Every row gives one point. Before rounding, the points of a table are all equally far from one centre. They may lie mostly on one side of it. Where is the centre, to within rounding?

Points (5 x 2):
[[ 0.23 -0.07]
 [-0.78 -0.50]
 [-0.99 -0.17]
 [ 0.21 -0.21]
 [ 0.18  0.22]]
Centre: [-0.38 -0.03]

Points:
[[ 0.73  0.11  0.61 -0.48]
 [ 0.97  0.23  0.61  0.02]
 [ 0.20 -0.23  0.21 -0.56]
 [ 0.06 -0.05 -0.31 -0.11]
 [ 0.67 -0.02  0.87  0.05]
 [-0.01 -0.19  0.73 -0.11]
 [ 0.73  0.13 -0.07  0.49]
 [ 0.68 -0.08  0.71  0.39]
 [-0.19 -0.01  0.64 -0.09]]
Centre: [0.37 0.13 0.27 0.00]

Points:
[[ 0.03  0.33  0.01 -0.40 -0.09  0.09  0.61  0.62]
 [ 0.35  0.15  0.39 -0.44  0.09  0.25  0.66  0.72]
 [-0.09  0.70  0.01 -0.11  0.22  0.75  0.26  0.32]
 [-0.14  0.51 -0.23 -0.58 -0.03  0.61  0.12  0.02]
 [-0.71  0.00  0.38 -0.35  0.32  0.59  0.44 -0.32]
 [-0.58  0.02  0.28 -0.17  0.10  0.75  0.95 -0.36]
 [-0.47  0.07  0.41 -0.56  0.09  0.95  0.92  0.08]
 [-0.18  0.48  0.61 -0.40 -0.07  0.95  0.64  0.00]
 [-0.16  0.25  0.26 -0.46 -0.03  0.00  0.50  0.55]
 [-0.40  0.23  0.24  0.04  0.19  1.24  0.46 -0.02]
 [-0.67 -0.51  0.39 -0.31  0.21  0.71  0.34  0.05]
 [-0.47  0.10  0.38 -0.58 -0.02  0.12  0.19 -0.10]
 [ 0.09  0.55  0.08 -0.01  0.06  0.52 -0.08 -0.25]
 [-0.29  0.02  0.58 -0.69  0.17  0.47  0.97 -0.20]
 [-0.18  0.34  0.18 -0.15  0.38  0.83  0.71  0.70]]
Centre: [ 0.07 -0.09  0.14 -0.20  0.14  0.56  0.50  0.03]

Points (16 x 11):
[[-0.84  0.01 -0.32 -0.38  0.15 -0.07  0.61  0.19  0.29  0.43 -0.33]
 [ 0.31  0.17 -0.76  0.14  0.29 -0.20 -0.50 -0.09  0.18  0.50  0.67]
 [-0.46  0.59  0.00  0.42 -0.63  0.18 -0.09  0.14  0.26 -0.04  0.43]
 [-0.90  0.23 -0.37  0.12  0.15  1.13  0.32 -0.39 -0.24 -0.15  0.41]
 [-0.20  0.28 -0.60  0.44  0.43  0.62 -0.18 -0.08 -0.90 -0.10  0.10]
 [-0.28  0.00 -0.15  0.68  0.13  0.53 -0.63 -0.33 -0.30 -0.06  0.52]
 [-0.08 -0.50 -0.29  0.61  0.41  0.48 -0.04 -0.47  0.34  0.31 -0.38]
 [-0.45  0.60 -0.56  0.91  0.47  0.38 -0.03  0.03  0.35 -0.04  0.61]
 [-0.14  0.44 -0.31  0.14 -0.28  0.45 -0.46  0.00 -0.07  0.62  1.03]
 [-0.05  0.46 -0.86  0.67  0.46  1.01 -0.16 -0.51  0.00 -0.07  0.37]
 [-0.12 -0.15 -0.46  0.83  0.25  0.55 -0.38  0.57 -0.33 -0.06 -0.01]
 [-0.44 -0.30 -0.13  0.59  0.54  1.14  0.25 -0.03 -0.12  0.43 -0.07]
 [-0.46  0.13 -0.92  0.71  0.62  0.61 -0.09 -0.21  0.18 -0.51  0.07]
 [-0.30  0.30 -0.28  0.88  0.24  1.22  0.24  0.18 -0.06  0.32  0.02]
 [-0.03  0.40 -0.28  0.61 -0.12  0.69  0.40 -0.04 -0.57 -0.03 -0.09]
 [-0.50  0.21  0.26  0.80 -0.11  0.49  0.05 -0.01 -0.12  0.23  0.32]]
Centre: [-0.25  0.24 -0.44 -0.09  0.21  0.55 -0.12  0.07  0.19  0.20  0.07]
